Each row of a before or after table is a point. The points were changed in one or more steps. Then noise was added and the rows were shuffled. The steps act on columns, c1 being the first. Name the steps. A step turns or swaps two columns, mirrors them in a line or flattens them onto one, adds a multiple of one to another, or multiplies or shifts one. Angles are multiples of 10 degrees, from the lower column toward the higher: turns from -170 to 170, lines from 10 to 170 but not 90. Use the fewest steps. Two steps may share a column if one is a turn and the other turns, adds or multiplies; they go together, in the order done. Otherwise the lowest column goes first.

Before (13 x 2):
[[ 0.6 -2.6]
 [ 4.0 -2.9]
 [-5.9  7.2]
 [ 6.0 -2.2]
 [ 0.8  0.2]
 [-6.7  2.7]
 [ 3.3 -6.1]
 [-0.2  1.8]
 [ 4.4 -1.6]
 [ 5.4 -3.5]
 [-5.5  5.1]
 [-4.0  0.8]
 [-2.6  2.9]]
After:
[[ 4.6  0.8]
 [-5.5  0.4]
 [ 8.2  0.4]
 [-6.0  2.5]
 [-5.1  0.4]
 [-2.2 -2.0]
 [ 0.8  1.5]
 [-6.6 -2.2]
 [-4.7  2.2]
 [ 8.5  1.6]
 [ 3.6 -1.8]
 [ 6.5 -2.9]
 [-0.2  1.8]]
Steps: mirror c1 and c2 in the line at 70 degrees

Before, 12 rows:
[[-0.9 -1.3  5.9  2.9]
 [-3.5  3.9  1.2  2.8]
 [ 8.6 -0.4 -4.5 -4.4]
 [-7.3  8.3  5.3  4.7]
 [ 1.6  0.3 -2.6 -6.6]
 [-4.2  3.2 -1.8  0.6]
 [-5.2  5.0  0.8  4.7]
 [-0.9  0.9 -4.0  0.0]
 [ 2.7 -1.4  3.2  7.9]
 [-2.3 -0.5  6.6  6.2]
 [-0.8  4.4  1.6  0.1]
 [ 2.2 -3.8 -8.1 -2.2]]
After (12 x 4):
[[ 3.3 -7.9 -4.1 -0.9]
 [-1.5  6.4 -1.3  1.9]
 [-8.3  1.5  5.5  1.6]
 [ 9.1 -4.5 -0.4 -0.1]
 [-4.2 -1.9  2.4 -1.1]
 [-5.8  6.4 -0.3  5.0]
 [-2.4  3.2 -1.8  7.8]
 [-0.6 -4.7  1.6 -0.6]
 [-4.6  0.7  3.5  1.5]
 [ 4.4 -1.6  0.2 -5.6]
 [-8.8  5.3  7.9  0.9]
 [-0.1  1.5  4.9 -0.7]]
Steps: turn c1 and c4 by 30 degrees; swap c2 and c3

Before:
[[ 2.4 -0.5 -0.9  0.3  8.9  4.1  5.7 -2.1]
 [-0.5  8.4  0.8  6.7  0.8 -9.6 -4.1 -6.3]
 [ 2.2  4.3  8.0 -1.2 -3.0 -0.1  7.0  5.1]
 [-3.0  1.0 -2.9  5.9  6.6 -4.7  0.4  1.8]
 [-2.0  0.5  4.5 -4.3 -0.3  4.6  8.1 -0.3]
 [-1.0 11.7  0.7 -0.5 -0.5 -1.6 -5.6 -1.2]
 [ 1.5 -0.9 -1.9  0.0  1.1 -1.0  8.5  5.7]
 [-0.1  6.6 -2.5 10.0  0.6  0.3 -3.6 -3.8]
 [ 1.3 -5.9  1.2 -1.3 10.0  4.6 -0.4  0.9]
 [ 9.1 -1.7 -0.8 -0.3 -5.3  2.6  6.3 -4.3]
 [ 7.4  4.6 -0.2  1.1  1.5  3.8  7.4  1.9]
 [ 2.7  5.6  2.8  0.4 -2.4  2.8  2.5  2.1]
 [-2.7  0.1 -0.5 -4.5  4.6  1.4 -0.8  0.4]]
After, 13 rows:
[[ 12.4   8.9   1.5  -1.8   1.5   7.0  -4.4  14.4]
 [-11.8   4.6   7.5   0.4  -3.5  -0.5   7.2 -10.1]
 [  1.3  -1.5  -1.2   0.0  -6.0  -1.3   6.3  16.2]
 [  2.9  -1.0  -1.6  -2.4   9.2  -0.7   5.0   6.5]
 [  2.3   0.3   5.0   2.4  -0.2  -4.7   8.7  -1.1]
 [ -6.5   5.9   2.9  -1.2  -2.8  -1.8   2.0  -3.0]
 [-11.9  -0.8  -2.3   1.7   0.8   0.7   8.7 -12.2]
 [  8.1   6.7  -2.9  -8.2   1.0   6.7  -3.3   8.6]
 [ -0.9   0.3  -2.6  -3.6   6.1   5.8   0.0  -5.9]
 [ -2.9  -6.8   1.5  -1.2   9.4  -2.1  -0.7  -0.6]
 [ -9.8   4.8  -0.8  -1.6   1.3  -0.8   6.9   0.4]
 [  3.3  11.5   0.4   0.9   0.4  -0.8  -5.2   2.3]
 [  2.0   0.3  -0.2   3.4   3.8  -4.0  -0.2  -1.9]]
Steps: multiply c8 by 3; turn c1 and c8 by 140 degrees; multiply c6 by 0.4; turn c4 and c6 by 140 degrees

Before:
[[ -6.3  -0.4   1.5   7.5  -5.8  -4.6   0.9   0.9   5.2   2.7   0.0]
 [ -0.6  -1.0   0.4   6.7  -4.7   1.8   2.3   2.4  -1.3   1.7  -6.6]
 [ -1.6  -9.9  -1.9  -0.9  -9.7   2.4  -0.1   5.5  10.3  -7.2  -0.2]
 [  5.6  -0.9   3.6   6.8   2.0   2.4  -0.7  -1.5   2.2  -1.8  -5.0]
 [  2.1   1.5  -1.5  -0.3  -4.9   3.1  -2.8   4.6   3.3   1.9  -1.1]
 [ -1.0  -3.5   2.4   1.2  -0.2  -0.6   6.9   4.5   0.3   0.4   6.6]
 [ -5.2  -4.4  -0.7  -1.6   4.2  -3.7  -2.0  -5.2   1.7   0.8  -1.3]
 [ -3.9  -0.9   4.5  -3.4   0.2   3.2  -4.1  -8.0  -3.6  -4.4   0.3]
 [-11.1   1.9   5.2  -0.1  -2.3   3.0   5.5   6.4   4.5  -5.5   3.3]
 [ -3.0   5.6   3.7  -4.8  -2.3  -5.2  10.4   1.6   2.2  -6.9  -0.7]
 [  6.3  -5.9   6.7  -5.3   5.9  -6.2  -3.0   3.5  -0.1  -1.0   0.1]]
After (11 x 11):
[[  2.3   1.4   1.8  -2.4   3.2  -1.8  -4.4   5.8  -3.4   5.6  -6.0]
 [  4.7   0.7  -0.3  -6.4  -1.6  -5.6   2.6   1.3  -1.5  -5.9   3.9]
 [  0.8   0.5   0.4  -0.3   0.9   6.9   6.6  -2.1   0.3  -1.5   1.9]
 [ -8.5   1.3   1.2   5.8  -2.9   0.2  -3.1  -7.1   0.2   4.8   1.0]
 [  9.7  -5.3  -6.2  -9.8  -3.4   2.3   0.3   0.7  11.5   5.0   5.5]
 [  3.0   0.2  -0.3   3.9  -3.8   0.6  -3.1   1.5   3.4  -0.8   6.0]
 [  8.1   0.6   1.3  -5.0   3.3  -0.3   0.6  -5.1   4.6  -7.2  -0.4]
 [  7.3   3.2   3.4  -8.7   8.4   5.8   6.4   0.5   4.8   4.6   6.0]
 [ -4.1   1.4   2.3 -11.6  -3.9  -5.0  -0.8   2.1   1.8  -4.7   0.9]
 [  3.1   4.7   4.6  -4.2   1.4  -1.1  10.1  -5.7   1.7   8.3   0.3]
 [ -0.8  -2.4  -2.8   3.2   6.1  -3.4  -1.9  -2.4   1.5   1.2  -6.2]]
Steps: mirror c1 and c5 in the line at 120 degrees; flatten c2 and c3 onto the line at 50 degrees; turn c4 and c10 by -130 degrees; multiply c4 by 2; turn c6 and c8 by 110 degrees; turn c6 and c11 by -110 degrees

Before (8 x 12):
[[-4.7 -1.6 -2.2  2.3  6.2  1.3  3.3  0.5  2.2  5.9 -7.0 -3.3]
 [ 0.7  1.8  2.4 12.4 -1.3  8.2  0.6  1.1  7.7 -0.1  3.3 -0.5]
 [-1.1 -0.9 -5.5  0.1  0.4 -4.1 -4.6  7.2  7.8  4.2  6.7 -7.0]
 [-3.6  5.6 -6.2  1.4 -0.8  3.8  0.3  4.1 -6.1  4.5 -4.3  1.0]
 [ 3.2 -0.1 -2.3 -2.2  7.8  4.0 -5.4  1.0  3.4 -0.9 -1.0 -4.1]
 [ 0.3 -4.1  4.9  5.8 -4.5  1.7  1.8 -3.7 -1.9  4.5 -4.0  0.3]
 [ 2.7  3.3 -2.4 -5.5 -1.1 -8.3  2.2  0.7  2.5 -4.7 -4.1 -0.1]
 [-5.9 -3.9 -0.1 -2.3  3.7 -5.7 -1.2  5.8 -4.5 -5.2  2.3 -2.7]]
After:
[[ 1.6 -0.3 -6.8  2.0  4.3 -3.5  2.4 -0.6  2.8  4.8 -2.0 -3.9]
 [ 0.2  7.5  3.6 12.4 -0.9 -5.8  0.4 -3.4  2.9 -3.5  2.3 -1.1]
 [-1.1 -5.1 -4.1  6.1 -4.4 -4.3  2.0  2.6  3.1  2.2  5.0  0.2]
 [ 2.9  2.4 -0.2 -2.2  7.2 -1.9 -5.5 -2.5  2.7 -2.6 -2.6 -3.4]
 [ 0.5  5.2  6.6  0.1 -0.3  2.9 -5.9 -4.9  5.9  6.6 -5.4 -5.5]
 [-1.1 -0.6 -4.4  1.7 -1.5 -3.4 -0.1 -5.6 -9.5  2.2 -6.4  1.1]
 [ 1.2 -7.0  2.5 -2.4  1.4  8.7 -1.6 -3.5  1.4 -0.9 -0.3 -2.8]
 [ 0.6  4.5 -5.0 -5.8  0.1  8.6  2.8  2.6 -2.0 -0.5 -2.4 -0.5]]
Steps: flatten c1 and c5 onto the line at 70 degrees; multiply c2 by 1.3; turn c2 and c9 by -50 degrees; swap c3 and c11; turn c6 and c8 by -160 degrees; turn c6 and c10 by 30 degrees; turn c7 and c12 by -10 degrees

Before, 12 rows:
[[ -1.6   3.3   6.5  -4.1   1.0   8.8   0.5   3.2  -5.6   0.4  -2.0   0.9
    2.1  -5.8   2.0  -4.2  -6.3   1.2]
 [ -0.6  -4.2   4.7  -5.2   2.4  -1.9   0.4   1.8  -4.9   5.4  -4.8  -3.0
  -10.2  -0.6   2.2  -1.2   3.1  -7.1]
 [ -1.3  -1.3   7.2  -0.8   0.3  -4.0   0.6  -5.0  -1.1   4.9  -6.2  -5.4
   -3.4   4.0   1.2   2.0   0.6  -8.3]
 [  3.0  -2.8   1.6  -6.3  -0.8   0.7   0.0  -3.4   0.7   3.5  -8.1 -10.4
  -10.0   5.1   1.2  -2.1   0.4  -4.9]
 [ -4.2   6.2   7.2  -6.2   2.3  -0.9   3.9  -0.3  -1.1  -8.2   4.8  -1.2
   -2.6   2.1  -1.6   1.8   3.7   3.5]
 [ -1.4  -1.6   9.4  -2.2  -5.0   1.9  -7.3   6.8  -8.0  -7.1   1.8  -7.5
    1.7  -7.0   4.1  -4.3  -8.0   6.5]
 [ -7.0  11.9   4.7   0.8   4.5  -1.9   6.3   4.4  -5.1  -4.9   1.9  -0.2
   -0.8  -2.9  -1.0  -6.9  -3.7   5.6]
 [  2.4   2.4   7.1  -1.7  -3.8   7.2  -3.1   4.8 -10.3  -2.2   1.9 -10.7
   -0.4  -5.2  11.9  -4.6  -4.0  -0.9]
 [  1.2   3.5   6.9  -4.9   2.0  -3.5  -1.1  -1.9  -2.0   3.8  -8.1  -9.1
   -7.3   1.9  -4.0   5.2   7.9  -1.5]
 [ -9.6   9.5   0.8  -5.4  -1.2  -1.3   3.3   5.5   0.5  -5.3  -1.7  -0.7
   -0.6  -1.5   0.9   2.8   1.5   1.9]
 [ -5.0   3.5   3.0  -3.7   1.8  -2.9   0.7  -8.4  -2.6   1.9  -4.5  -3.1
   -9.8  -0.4   1.1   3.1   3.0   1.0]
 [ -1.8   9.1   4.9  -1.3  -3.4  -2.1   7.5   1.9  -0.3  -1.8   3.0   2.7
   -0.7  -7.6  -0.2  -4.4  -0.4   4.4]]
After:
[[  2.5   2.1   7.1  -1.8  -6.1   6.7  -1.5  -5.2  -9.9  -2.1  -3.9 -10.9
    0.9  -5.1  11.9   4.0  -0.4  -0.9]
 [ -9.4   9.6   1.2  -5.3  -2.0  -1.7  -6.6  -0.7   0.7  -4.8   2.2  -0.8
    2.1  -1.8   1.2   1.2  -0.3   1.8]
 [ -1.2   3.3   6.3  -3.9   0.8   8.9  -2.2  -1.6  -5.5   1.3  -4.1   1.1
    1.6  -5.7   1.9   8.8   0.2   1.1]
 [ -4.5   6.4   7.2  -6.0   3.7  -0.5  -2.4   2.8  -1.4  -8.7   3.1  -1.1
    2.3   2.1  -1.7  -5.0   0.1   3.3]
 [ -1.7   9.8   4.9  -1.4  -1.4  -2.0  -6.5   4.5   0.2  -1.8  -3.2   2.5
    0.1  -8.2  -0.2  -6.5  -0.1   4.6]
 [ -7.1  11.8   4.9   0.9   5.6  -1.8  -7.7   1.6  -5.4  -4.5  -5.6  -0.1
    1.7  -3.0  -1.1  -6.5  -0.1   5.6]
 [  3.1  -3.0   1.2  -6.8   0.2   0.9   2.8   2.1   0.6  -2.3  -4.6 -10.5
  -10.2   5.1   1.5   7.4   0.2  -4.9]
 [ -0.6  -4.3   4.8  -5.2   2.1  -1.9  -1.7  -0.5  -5.4  -0.5  -3.1  -3.6
  -11.4  -0.6   2.1   2.1   0.3  -7.1]
 [ -5.3   3.6   3.1  -3.4   4.9  -2.7   6.0   5.9  -2.6  -3.1   1.4  -3.0
   -9.3   0.0   1.3   2.4   0.0   0.7]
 [ -1.4  -1.7   9.2  -2.3 -10.0   2.3  -0.1 -10.1  -7.7  -5.3  -3.1  -7.6
    4.6  -7.1   4.0  -1.3   0.2   6.6]
 [  1.4   3.2   6.8  -5.1   2.5  -3.1   2.1   0.4  -2.2  -0.3   2.1  -8.9
   -8.2   1.9  -3.9   5.3  -0.2  -1.6]
 [ -1.9  -1.4   7.2  -0.9   2.1  -4.4   3.1   3.8  -1.5   2.8  -0.2  -5.2
   -5.9   4.1   1.4   2.6   0.3  -8.7]]
Steps: turn c7 and c8 by 130 degrees; add 0.5 times c8 to c5; turn c11 and c16 by -70 degrees; add 1 times c6 to c16; turn c10 and c13 by -30 degrees; multiply c17 by 0
